Rows are points. Two turns around zero, p and q, are shown by what they do to some points. Where does a point land after both, in the order given? Backwards means that the second turn is done in reverse. Each puzzle has new turns, and all numbers are rounded.
In the rows, zero is written as 128.

Turn p:
[153 178] => [161 173]
[124 114] => [122 115]
[112 127] => [112 130]
[122  93] => [116  95]
Turn q:
[116  89] => [122  88]
[116 131] => [116 129]
[152 164] => [146 167]
Where do these land?
p, then q backwards: [ 89 107] => [ 84 120]
p, then q: [140 121] => [140 121]
p, then q: [156 155] => [157 154]

Turn p:
[131 153 120 102] => [129 149 118  99]
[135 113 136 181] => [138 121 145 180]
[145 152 156 152] => [145 151 163 141]
[133 102 126 108] => [133 100 119 114]
[136 103 111 137] => [137 108 110 144]
[134  98 156 110] => [134  91 148 111]
[ 81 175  92 107] => [ 78 174  95 107]
Turn q:
[120 121 138 164] => [113 126 141 161]
[124 117 174  85] => [128 127 172  82]
[108 129 155 104] => [113 139 151 100]
[128 132  58 107] => [133 117  58 112]
[133 147 119 128] => [138 143 116 130]
[142 131 154 170] => [135 134 156 170]
[142 119  97 138] => [137 110 101 142]
Where do these land?
p, then q: [162 138 151  96] => [165 124 144  94]
p, then q: [121 148 143 100] => [128 143 134  94]
q, then p: [105  85  97 159] => [ 93  96 108 168]
p, then q backwards: [134 147 158 130] => [130 136 163 122]
p, then q: [118 123  90 156] => [116 130  97 164]

Turn p:
[130 137 156 146 100 127] => [121 132 131 152  92 125]
[ 91 119 105 150 113 102] => [105 112  94 105 114 102]
[107 112 147 140 129 124] => [115 101 135 133 118 117]
[ 89  91 120 139  83 134] => [103  94 112  97  83 140]
[135 140 149 145 149 161] => [108 131 146 162 144 145]
[197 153 138 120 149 158] => [161 166 143 172 156 166]
[155 124  98 105 164 102] => [169 134 115 114 173 118]
[ 99 113 153 124 115 122] => [117 104 147 120 103 114]
[149 163  85  83 150 123] => [154 179 129  96 170 128]
Turn q:
[117 138  91 172 148  87] => [164 155  87 143 115  90]
[159 116  86 114 128  93] => [167 111  95  92 134 122]
[152 108 143 121 168 168] => [130 113 147 152 182 146]
[125 143 138  89 121 142] => [102 132 134 106 134 157]
[107 139 159 158 121 107] => [125 155 152 139 103  99]
[103 101 110 134 137 151] => [106 107 107 154 139 116]
[138 126 113 122 118 163] => [123 105 121 141 129 158]
[123 153 182 114  83 113] => [108 146 180  97  88 135]
Where do these land?
q, then p: [ 99 110 121 135 139 158] => [ 98 103 105 127 136 114]
q, then p: [133 162 116 105  88 156] => [100 133 143 107 107 176]
q, then p backwards: [ 74 174 138  80  99  77] => [ 72 174  85 110  70 133]
p, then q: [139 108 157 175 142 105] => [160 105 119 151 115  84]
p, then q: [142 137  95 125 112 113] => [140 132 102 113 126 156]
p, then q: [145 125 141 137 147 155] => [128 130 140 165 138 126]
p, then q: [149 115 112 139 167 126] => [150 128 113 148 165 121]
q, then p: [143  93 144 128 131 134] => [143  94 138 141 134 120]
